Each wall is flat, endless, passes through zero and stands at right angles to its row. A trip goes straight from one point to another. Which walls does it cross, in order?
In the rows, zero is written as 128.

Walls:
(1): [112 146  51]
(2): [161 106  97]
(3): [131 131 115]
(4): [129  97  53]
(5): [171 117 174]
(6): [77 73 84]
Trips:
[123 186 106] to [135 150  72] => 4, 2, 6
[ 57  37 160] to [159  72 116] => 5, 2, 3
[ 90 103 179] to [130 144  93] => 5, 1, 4, 3, 2

Walls:
(1): [ 99  83 109 193 162 192  83 139 158 114 101]
(2): [225  98 116 119 162 139 164  84 184 121 105]
(3): [187 139 116 143 210 130 118 124 120 156 141]
(4): [111  90  55 116 134 112 186 150 157  91 132]
(5): [172 145 211  35 140 152 108 168 142 133 131]
(6): [ 92 179 186 113 101  64  96 249 124 125 172]
(7): [114 178 128  46 137  28 181  76 112 149  67]
Trips:
[146 155 153  82 170 109 157 170  80 148 117] to [118 126 153 111 181 122 134 161  60 111  87] => none
[ 95 114  45 166  83 117 222  50 111 119 149] to [138 146  36 134 158  90 155  85 157 144  85] => 3
[106 154  44  88  98 164  86 160  73  68 124] to [115 154 127 140 120  94 145 122  51 202 109] => 1, 7, 4, 3
[ 93 150 145  99 152 186  76 122 141 185 139] to [ 97  88  78  93  52 114 126 174 153 117  79] => 3, 4, 7, 5

Walls:
(1): [146 156 118 125 151 107 154 176 124  84  91  71 116 112 140 151 154 151
 112  96  57 155 102 103]
(2): [109 131 228 110  82 144 124 163 117  95 128 126 201 187 156  57 138 107
 126  91 143 142 161 131]
(3): [102  70  61 232 129  67 189 117 137 155  92 138 132 108 172 107 159 131
 186  94 153 159 134 172]
(4): [156 166 112  96 153 145  85 192 109 133 170  77  40 201 134  95 101  94
  96 137 127 117  32 196]
(5): [144 107  76 117  95 138 163 131 124 145 145  79 168 104 143 174 116 100
 132  90 104 153  63 137]
(6): [174 127  97 114 102 132 115 136  98 128 109 149 141 170 115 156  94 129
 117 117 131 164 102  92]
(7): [ 25 107  84 180 121 151 107 129 172  93  73 136 149 139  99  70 122 122
  81 107 155 152 104 168]
Trips:
[177 115 134 117 144 133  80 195 143 139 146 159 180 114 130 150  80 170
  85 146 151 115  88 163] to [118 132 117  81  49 147  72 154 116 153 170 127 141  58 152 113 131 113
 149 162 124 197 200 126] => 2, 4, 6
[145 211 137 117 166 123 122 141 146  95 112  98 128 150  56 178  52 146
 131 134 126 120  89 106] to [175 143  96 120 148 136 117  98 182 128  90 109  73  97 107 115  73 154
 100 153 123 107  94 142] => 5, 7
[177 134 157 130 150 140 131 127 108 152 138  94 137  96 148 143 162 128
 153 120 152 125 186 100] to [155 246 131 157 103 138  97 116 211 121  87  85 144 159  93  78 202 103
 116 154 144  90 128 134] => 4, 7
[107 161 167 138 160  68 132 103 154  91 157 152 137  81 141 153 124 188
 112  50 145 178 151 171] to [133 121 168 121 149 166 124 105 111 142 170 212  88 201 173 129 152 132
 111  83 123 119 115 135] => 7, 1, 4, 3, 6
[ 81   7 147 203  99  88 120 126 156 103 129 165 130 105  74 140 104 158
 166 143 110 199 118 163] to [230 155 128 201 146 116 152 153 126 130 215 177 128  97 145 146 146  97
 139 117 187 211 121  87] => 6, 7
[162 197 133 148 102 138 134 129 126 110  90 140 130  98 116 150 123  96
 148 126 136 155  98 175] to [161 141 108  56 132 139 133  92  83 180 158 126 146 174 140 148 162 132
 132 158 100 163  62 105] => 7, 3
[116 162 146 107 111 116  94 126 140 137 110 143 121  98  97 155 131 142
 107 134 176  96  83 170] to [ 99 113 118 105 158 162  52 183 117 135 110 162 135 113 121 140  95 159
  84 146  99  96 147 135] => 6

Walls:
(1): [ 86 141  64 128 147  86 171  98  97  91 123 163 134  81 122 101 145 119
 158  94  93  94  74 163 165  89 115 140 149 126 158 169  82  96 134 131
 225  86 106 146 121 129 104 168 150 154  79 121]
(2): [141 128  52 133 108 113 107 155 150 115 140  35 151 125 202  94 138 130
 182  85 152 110  80 121 117 164 166  93 134 110 119  99 203 125 147 154
 113 149 114 113 171  94 137  71  75 129 126 128]
(3): [ 96 180 174 121 155 208  90 132 117 166  33 118 122 117  70 138 149  76
 111  68 141  76 184 106  96 108 152  95  78  45  88 123 110 114 147 132
 151 142 100 186 106 116 167  45  90  98 164 179]
(4): [162 138  68 174 131 139 135 169 112 150  77 150 159 156 135 134 112 118
 153 148  95 106 100 116 114 118 106 152 143 118 112  91 153  88 134 133
 130  83 181 113 119 113 135 100 124 129  98 123]
(5): [152 152 121  85 167 150  89 153 136 176 140 141 116 131  99  89 124 112
 163 139 106  91 128 127  80 141 110  92 110 175 171 122 150 143 108  92
 142  84 139 138 118  94 118  75 105 188  80 192]
(6): [144 139  67 127 131 138 107 140  64  92 140 158  99 168 124 170 196 153
 144  98 172  89 118 119 168 161 164 128 107  76 121 135  79 177 154 157
 148 126 105 165 106 146  94 198 142 121 161 129]
(7): [ 81 138 142 160 175 194 128 134 172 122 128 137 151 158 132 110 155  96
 113 127 184 113 101 124 126 140 108 143 130 164 126 112 184 191 137 213
 134 108  90 173 162  86 132 130 150  89 103  68]
Trips:
[155 102 111 108 126 147 130 141 154 164 163 111  92  96 132 116  97  98
 137 160 121  92 109  99 144 178 170 106 118 141 100 145 158 133 131 151
 152 146 154 123 134 158 106 172 144 110 127 130] to [147  85  37 173 100 189 141 141 173 139 133  98 151 164  94 112 118 143
 162 160   7 108 182 139 125 105  66  71 142 138 177  92 130 159 118 113
  69 124 127 164 125  55 122  79 129 144 141 128] => 4, 6
[114 110 130 135  91 165 150 119 107 152 123 147 132  97 134 122 181 135
 127 134 163 111 131 122 157 105 144 147 117 148 121 118 108 213  96 144
 144 117 192 125 121 110  68 129  77 129 167 171] to [ 72 122 109 144  79  90 185 168 101 145  77  97 123  94  76  98 105 170
 100 135 188  89 140 110 145 130 113 165 120 133 103 171 162 149 156 174
 155 105 160 169  76  79  63 156 135  80  96 112] => 1, 5, 4
[141 122 157 134 153 102 180 180 158 145 125 162 123 137  59 152 111 155
  93 158 122 115 105 157 114 183 179 171 193  90  78 112 100  92 146  87
 155 131  72 124  91  98 156 104 124 154 157  82] to [117 106 157 152 124 118 104 173 154 123 143  75  47 152  90 151 174 100
 150 139 158 144  67  81 126 113  89 200 125 120 108 124 165  58 125 128
  87 130 100 174 205 138 134  67 176  85 164 117] => 7, 2
[ 91 112 149 182 141 119 123 122 131 139 111 148 142 127 110 115 200 179
 140 109  96 204 136  88 104 148 153 120 147  90 147 136 130  59 122 133
 118 108 115 126 128 217 129 119 116 172  99 158] to [ 72 135  58 118 120 114 125 142 123 108 114 135 155  88 167 174 136 166
 111 166 119  83 149 108 140 130 128 206  80 152 131 221 138  83 127 115
  85 136 186  46 129 124 119 106 190 107 187 132] => 3
[ 57 181 139  75  12 153 156  73  99 160 142 141  85  74 123 151  69 112
 176 137 147 158 105 153 154 174  47 132 111 138  95 155 188 161 142 135
 142 167 187 139 135 128  94 144 128 129 117  97] to [ 72 143 119 150 182 197  90 187 130 158 153 168  79 146 123 191 158 107
 152 126 116  86  75 139 112 202 107 179 186  98 159 154  95 118 141 117
 211  72 160 185 108 101 150  97  57 139 105 115] => 5, 6, 4, 3
[161 139  81  83 193 109 126 132 187 153  89  95 105 237 146  83 177 188
  88 108 152 150 166 124 112 211 117 169 133 132 146 103 125 139  72 115
 116 211  82 114 206 169  74 165 209 125  71  87] to [102 202 142  91 172 138 137 151 124 119 103 138 126 162 161 138 100  52
 151 167 148 121 115 140 112 141 155 104 139 103 117 122 162 105 123 153
 139  80 187  92 161 126 164 113  94  74  54 184] => 5, 4, 6, 3

Walls:
(1): [165 118  97 133 124 170 100  89 144 164 181 153 132 117  69 127 155 140
 193 136 129 172 138 161 141 131 125 105 165 132 152  88 106 115 102 170
 147 154 126 110  71  80  91  71 129 133 130 193]
(2): [137 149 110 132 108  80 157 147 110  95 167  91 100 163 142 105 180 145
 113 142 146 107 181 106 120 146 104 173 181 184 108  92 112 100 118  72
  37  70  94 174 104 148  76 148 141 110  88 164]
(3): [195 131 159 150  97 175 116 110 152 147 111 141  42 115 114 153 143  82
 107 131 186  98 102 156 119 159  99 127 122 112 146 163 120  27  97 166
 118 119 152 104  95 149  75 114  95 111  84  72]
(4): [129 171  98  88  93 108 130 172  63  84 161 118 131 132  70 114 145  99
 131 119 132 138  78 151  51 139 130 146  50 156 170 114 131 153 158 142
 134 224 112 166 152  95  94 145 200 152 164 126]
(5): [196 168 134 128  95 140 120 131  80 198 139 159 111 127 110 148 122  71
 129 133  82  87 148 198 107 126  72 139 193 143 145 151  98  72 183 155
 113 162 141  81 110  51 186 101  84 152 148 132]
(6): [131 129 153 136 177 133 142 132 169 135 143 113 142 136 135 120 165 112
 183 196 144  39  96 143 135 140 163 121 119  82 128 124 121 108 100  90
 123 121 133 105 133 138 142 134 106 130  99 149]
(7): [ 93 135 140 135  99  87 131  86 164 100  95 137 106 111 108 114 148 178
 116 155 110 111 115 165 114 162 136  67 120 158  90 107  85  89 131 125
 146 145 135 139 138 127 161 174 136 130 105 127]
(8): [ 97  83 144 172 163 106 139 140 136  81 154 100 162 154 108 156  72 142
 163  90 111 154 118  86 115  70 127 129 147 168 142 196 134 181 103 130
 117 135 154  83  76 149 123 115 140  97  87  86]
(9): [131 130  56 104  81 105 130 173 155 111 142 141 123 127 149 116 100 171
 104 167 166 111 171  93 112 151 121  99 132 100  92 127 170 129 149  53
 132 149  93 118 157 117 105 147 125 105  86  62]
Trips:
[117 118 142 136 156  99 104 179 138 147  56 158 162 143 140 158 157  83
 152 146 151  64 128 129  93  89  80 154 177 124  92  99 172 140 137 165
 147 100 175 161 193  94 206 107 106  91 103 126] to [125 135 197 119 106 129  92  69 126 170 156  92 104 128 109 125 132 126
 161 157  92 186 191 144 106 130  89 110 163 109 136 140 157 163 120 104
 139  47 103 161 201 127  48 125  55 170 139 192] => 2, 1, 6
[102  49 105 103 175 175 110 120 219 142 103 119 165 140 135 121 159 129
 137 145 116 100 187  44 122 111 157 138 126 168 135 112 149 117 133 152
 128 136 112  84 174 128 133 107 153 113 125 156] to [121 201 189 179 164 137 172 118 123  96 166  92 124  83  96 110 172  75
 117 139 115 123 184 110 138 135 115 148 121 106  95  72 115  61  81 145
 151  58 153 132 117 147  81 161 124 113 137 197] => 2, 9, 8, 3, 7
[ 83 149 116 134  98 165 135 124 137 160 145  77 173 152  61 121 124 117
 147 131  96 206  97 113 146  98 151 164 114 136  87  78 103 129 118 149
 162  99 151  77  98 169 195 144 127 100 120 160] to [132 118 153 118 148 104 159  82 100 158 148 130 105 137  82 195 178  76
  95 159 103 153  92 202 103 106 113 177 101 136 125 189 152  94 129  60
 132 123 132 106  40  98 158 104 128  61 148 108] => 5, 7, 6, 3, 4
[124 100 126  99  80 175 148  91  78 104 146 169 147 130 152 130 118  95
 122 127  26 128 113 114 153  96 152 110 110 112 140 206 186 118  61 104
 102 116 149  98 123 144 107  81 138 155 149 126] to [124 136 115 151 113 152 106 170 105 146 105  76 109 111  97  90 125 212
  77 164 111 120  80  97 167  82 140 108 162 115 114 152 174 104 125  74
  99 150  89 164  85 132 166 104  64 139 104 129] => 3, 9, 6, 5, 2, 7
[182 101  81 133 144 101 117 150 123 138 158 104 124 148 170 156 131 104
 131 123 136 140 116 162 105 133 148 138 130 137 165 147 143 111 138 147
 135 140 139 133  99  38 132 106 154  62 122 115] to [ 88 112 126 150  93 137 146  87 149 138 135 116  82 150  92 173 134 140
  94 161 156  86 103 131 158 165 129  94 141  62 147 118  91 140 138 149
 153  40  93 119 127  93 192 127 154 158 126  36] => 6, 4, 8, 7, 1
[ 95 171 131 121 157 177 183 134 169 140 124 198 124 130 133 114 118 139
  73  50 114 112 129  99 109 124  98  98 163 136 115  90 103 124 126  87
  79 133 195 117  98  67 108 148  87  98 120 118] to [122  94 113 145  65  91 165 104 100 139  70  57  81 171 162 148  97 102
  90  94 160 177 119 172 119 105  65 149  96  87 113 164 137 138 146 101
 131 111 117 109 229  98  95 115 170 119 122 178] => 8, 7, 4, 5

Walls:
(1): [127 163 198 150  73 120 182 101 224 112 211  91 112  68 111 140 154 209
 211 148 117  62  62 129 131 154 170 105 134 134  81 200  77 108  89  66
 207 141 145 152  83  30 160 132 158 145  79 168]
(2): [137  67 198 160 156 137 121  98 121 205 113 110 165 161 160  73 179 121
 211 127 152 156 110  98 135  96  81  65 167 190 173 108 185  95  84 112
  64 200 176 126 122 178  72 147 164  61  29 122]
(3): [161  33 117 110 110 142  81 118  95 130 173 153 140  23 113 103  77 105
 203 129 162 172 119 103 227 147  63 182  91 192 176 148 135 138 125 150
  62 126 122 107 150 137 101 137 157 123 130  72]
(4): [119 161  87 141  77  69 193 106 199 150 211 106 176 166 163 141 100 135
 126 149  91 153  98 179 117 105 157 163 141 201 206 125  75 170 131 176
 119 100 114  87  88 172  98 125 170  67 171 165]
(5): [139 154 113 114 111 128 149 168 126  69 169  79 130 128 146 186 139 159
 137 133  76  95 128 185 154  93 178  77  98 102 181 105 119 131 161 143
 138 115 183 216 120 124 130 148 149  32 115  90]
(6): [ 78 160 118 127 202 115 168 174 184 170 122 188  76 183 160 156 157  68
 117 184 165  99 158  48 143 110 119 183 147 142 150 100 101 101 220  52
  72 151 151 130 179 122  98  50  76 140  71 164]
(7): [140 165 131 131 159 193 204 138 188 148  43 166 223 161 160  98 152 159
  95 111 141  94 183 197  47 136  72  90  83 128 154 170 111 111 109  98
 156  17 106 178 177  54 104 150 163 132 132 109]
(8): [115  78 155 116 203  58 103 158 100 171 119  89  94  73  93 120 101 228
 201  87 110 118 112 142 137 133 148 132 151 172  97 173 115 145 117 188
 110 142  78 133  79 209 187  42 147 127 117 101]
(9): [114  56 144  99 146  78 173 140 140 130 149 119 149  74 105 115 115 157
  35  86 157  82 156 111 111 122 153 207 185 205 100 103 132 157 184 139
 110 117 117  17 159 124 137 206 104 110  58 157]
(10): [124 119 175 142 136 132 123 139 120 130  51  39  52 182 126 172 184 109
 161 125 160 140 143 188 144 117 103 174 121 118 117 148 104  75 105 148
 100 124 127  58  88 104 123 100 126  93 156 168]
(11): [ 68  82 154 116  71  63 161 130 132 176  92  30 103 154  50 171 171 154
  71 130  95  88  75 108 134  86  92 153 145 106 110 101 151 157 146 122
 172  55 144 241 147  82 185  98 168 171 172 183]
(12): [114 139 104 204 177 118 133 107 128 206 168 112  79 169 106 121 210 186
 139  31 180  81  79  64  61 154 191  45  93 125 116 129 156 111 133 155
 102 149 117  57  92  97 148 106  83 122  38 125]
Trips:
[135 148  92 117 156 159 191 192  97 111 130  88 110 158 220 141  86 143
 179 140 114  43 146 170 130 180  91 178  76 207 131  91 162  99 137 154
  53 140 125 145 143  50 130 145 126 139 127  64] to [151 234  80 178 150  99 106 149 130 131 123 100 147 183  98 120 163 172
  84 116 137 189 137 130 107 191 181 144 122 165 108 101 164 152 152 201
 150 122 164 113 132 132 122 151 183  90 111 149] => 12, 3, 6
[219 103  32 110  94 162 112 118 111 128 113 115 116 117 143 161 130 178
  52 125 124 206 132  78 116 144 190 172 168 155 146 128  98 171 136 140
  99 162 190 145 195 100 231  55 119  48 114 102] to [125 152  85 124 135 136 142 126  92  94 137 117 161 114 101 132  72 111
 127  78 107 110 176 105 143 122  29 119 114 131  91 129 168 155  70 128
 104 218 167  91 123 178 131  86 174 111 118 144] => 11, 12, 6, 4, 2, 5, 9
[129 108  95 155 182 111 145 130 163  71 159 135 121  82 181 158 154 171
 168 134 139 115 135  60  69 103 114 163  94  59 215 211 154 112  85 208
 152 135 112 131 139 151 160  73  92 144 136 135] to [128 146  44 105 136 177  97 155 110  40 172 172 193 106 113 175 100 140
 149  61 115  64 143 167 191 135 190 116 125 115 191 150 153  70  99 164
 146  95 124 156 184 140 114 107 182 118  95 126] => 6, 12, 1, 8
[112 174  20 150 151  79  51 153 123 142  77 117 146 108 138 118 159 197
 130 158 127  80 112 167 126 160 106 184  89  73  58 120 107  91 149 167
 115  89 141 129 213  58 130 113  99 106 139 127] to [ 58 102 107 138 145 147 147 116 115 195 190 130 189 146  93 177 186 131
 159 175 242  97 142 109  84 142 122 149 118 147 119 141 159  94  99 130
  77 107  81 121 102 178  96 128 104 146 113 127] => 5, 9, 3, 2, 11, 4
